Each row of a before or after table is a point. One or more steps were done to the points. Then noise was added and the rows were shuffled. The steps act on how far a point lies along the listed directions, d1 being the first. Write out the steps. A step turns or swaps two directions, mirrors them in a line or flattens them onto one, adds a multiple of one to another, or multiplies one. Angles are multiples of 10 degrees, from the lower direction toward the higher: turns from -170 to 170, lines from 10 to 170 but not 90. Use the fewest steps. Two steps may share a direction if one is a turn and the other turns, adds or multiplies; they go together, in the order done. Otherwise the lowest direction goes first.

Directions:
(1): 0.002 0.052
(2): -0.052  0.002
Before, 9 rows:
0:  0.018  0.011
1:  0.003  0.032
2:  0.011  0.010
3: -0.070 -0.033
4: -0.034 -0.043
5: -0.044 -0.005
6: -0.019 -0.084
7: -0.015 -0.050
8:  0.000  0.038
After:
0: -0.012 -0.041
1: -0.008  0.013
2: -0.004  0.020
3: -0.029  0.011
4:  0.028 -0.047
5:  0.039 -0.031
6: -0.035  0.016
7:  0.004 -0.076
8:  0.074 -0.046
Steps: turn d1 and d2 by 70 degrees

Directions:
(1): -0.021 -0.033  0.058  0.021 -0.049 -0.044 -0.030  0.017
(2): -0.040 -0.010 -0.031 -0.001 -0.040 -0.027  0.074 -0.019
(3): -0.019 -0.020 -0.051  0.066 -0.008  0.012 -0.042 -0.033
(4):  0.018  0.056 -0.005  0.041  0.028 -0.070  0.006  0.005
Before, 8 rows:
0:  0.017 -0.007  0.025 -0.023  0.015  0.011  0.046  0.012
1:  0.002  0.000  0.001 -0.018 -0.003 -0.001  0.065 -0.025
2:  0.013  0.023 -0.014  0.042  0.041 -0.035  0.018 -0.011
3: -0.011 -0.018 -0.005  0.054 -0.017 -0.021 -0.013 -0.005
4: -0.054 -0.026 -0.021 -0.021 -0.086 -0.072  0.133 -0.014
5:  0.012  0.036 -0.025  0.032  0.019  0.002  0.005 -0.015
6:  0.005  0.044  0.049 -0.105  0.000 -0.046  0.091  0.036
7:  0.004  0.012 -0.008  0.002  0.020  0.019  0.004  0.004
After:
0:  0.005  0.021  0.001  0.004  0.014 -0.004  0.015  0.008
1: -0.007 -0.010 -0.004  0.023 -0.007 -0.021  0.055 -0.005
2: -0.055 -0.066 -0.102  0.093 -0.059  0.009 -0.023 -0.066
3: -0.006 -0.004 -0.025  0.046 -0.003 -0.013  0.022 -0.041
4:  0.014 -0.030  0.008  0.004  0.009  0.045 -0.031  0.006
5:  0.022  0.032 -0.016  0.004  0.033  0.029  0.004 -0.008
6:  0.018 -0.003 -0.024 -0.004  0.051  0.048  0.017 -0.015
7: -0.071 -0.007 -0.074 -0.006 -0.055 -0.039  0.100 -0.042
Steps: mirror d1 and d4 in the line at 150 degrees; turn d2 and d3 by 80 degrees

Directions:
(1): -0.029 -0.033 -0.020 -0.002 -0.024 -0.030  0.026 -0.052  0.092 -0.003  0.014  0.019
(2): -0.026  0.044 -0.046 -0.067  0.003 -0.040  0.003 -0.005 -0.012 -0.017  0.031 -0.064
(3): -0.007 -0.024 -0.011 -0.027  0.000 -0.036  0.013 -0.060 -0.059 -0.014 -0.071  0.031
(4): -0.005  0.026  0.054  0.013  0.011 -0.028  0.032 -0.026  0.004  0.088 -0.018 -0.044
(5): -0.046 -0.078 -0.014 -0.026  0.045  0.038  0.015  0.005 -0.026  0.040  0.033 -0.007
Before:
0: -0.008 -0.091 -0.006 -0.011  0.025  0.025  0.025 -0.016 -0.030  0.013 -0.041  0.028
1:  0.071 -0.027  0.005  0.042 -0.019  0.025 -0.035  0.018  0.015 -0.086 -0.046  0.100
2: -0.014  0.026 -0.022 -0.063 -0.015 -0.016 -0.005  0.006  0.012 -0.028  0.027 -0.036
3: -0.011 -0.067  0.013 -0.010  0.015  0.015 -0.002  0.014 -0.027 -0.030 -0.012  0.056
4: -0.004 -0.045  0.017 -0.012  0.020 -0.008  0.022 -0.036 -0.055  0.026 -0.069  0.026
5: -0.012  0.031  0.004 -0.026  0.019 -0.030 -0.003  0.009  0.003  0.022  0.026 -0.039
6:  0.006  0.012  0.008 -0.002  0.008  0.006  0.001  0.040  0.043  0.017  0.050 -0.032
7:  0.023 -0.049  0.001  0.054 -0.004  0.080 -0.030  0.019  0.002 -0.028  0.017  0.009
8:  0.037  0.035  0.014  0.020 -0.002 -0.008  0.005  0.044  0.006  0.013  0.037 -0.015
9: -0.031 -0.050 -0.013  0.008 -0.006 -0.002  0.019 -0.083  0.007  0.009 -0.049  0.043
10: -0.014 -0.032 -0.018 -0.010 -0.007  0.004  0.000 -0.027  0.010  0.002 -0.046  0.018
11:  0.005  0.086  0.008  0.006  0.007 -0.018  0.012  0.036  0.007  0.005  0.030 -0.058
After:
0: -0.004  0.034  0.023 -0.012  0.023 -0.021  0.000  0.014 -0.003  0.040  0.020 -0.039
1:  0.049  0.056  0.016  0.017  0.009  0.011 -0.011  0.079 -0.029  0.005  0.045 -0.029
2: -0.071 -0.083 -0.074 -0.030 -0.035 -0.047  0.040 -0.142  0.087 -0.039 -0.030  0.063
3: -0.008 -0.068  0.017 -0.009  0.018  0.015 -0.003  0.013 -0.041 -0.028 -0.021  0.059
4:  0.075 -0.026  0.005  0.040 -0.016  0.024 -0.037  0.019  0.004 -0.088 -0.051  0.101
5: -0.010 -0.033 -0.035 -0.058  0.022 -0.014  0.002 -0.026 -0.102 -0.032 -0.063  0.018
6: -0.030 -0.050 -0.035 -0.020 -0.019 -0.013  0.010 -0.057  0.045 -0.008 -0.043  0.031
7: -0.016 -0.092 -0.039 -0.040  0.020  0.013  0.021 -0.023 -0.035 -0.023 -0.036  0.028
8:  0.000  0.007  0.056  0.003 -0.013 -0.011  0.022 -0.020  0.044  0.055 -0.008 -0.017
9:  0.007  0.011  0.013  0.007  0.004  0.010  0.003  0.044  0.065  0.024  0.062 -0.034
10:  0.029 -0.034 -0.002  0.048  0.003  0.092 -0.043  0.045 -0.025 -0.037  0.026 -0.003
11:  0.026  0.105  0.037  0.026  0.022  0.006  0.000  0.068 -0.031  0.026  0.024 -0.071
Steps: multiply d1 by 3; swap d2 and d4; multiply d3 by 1.3
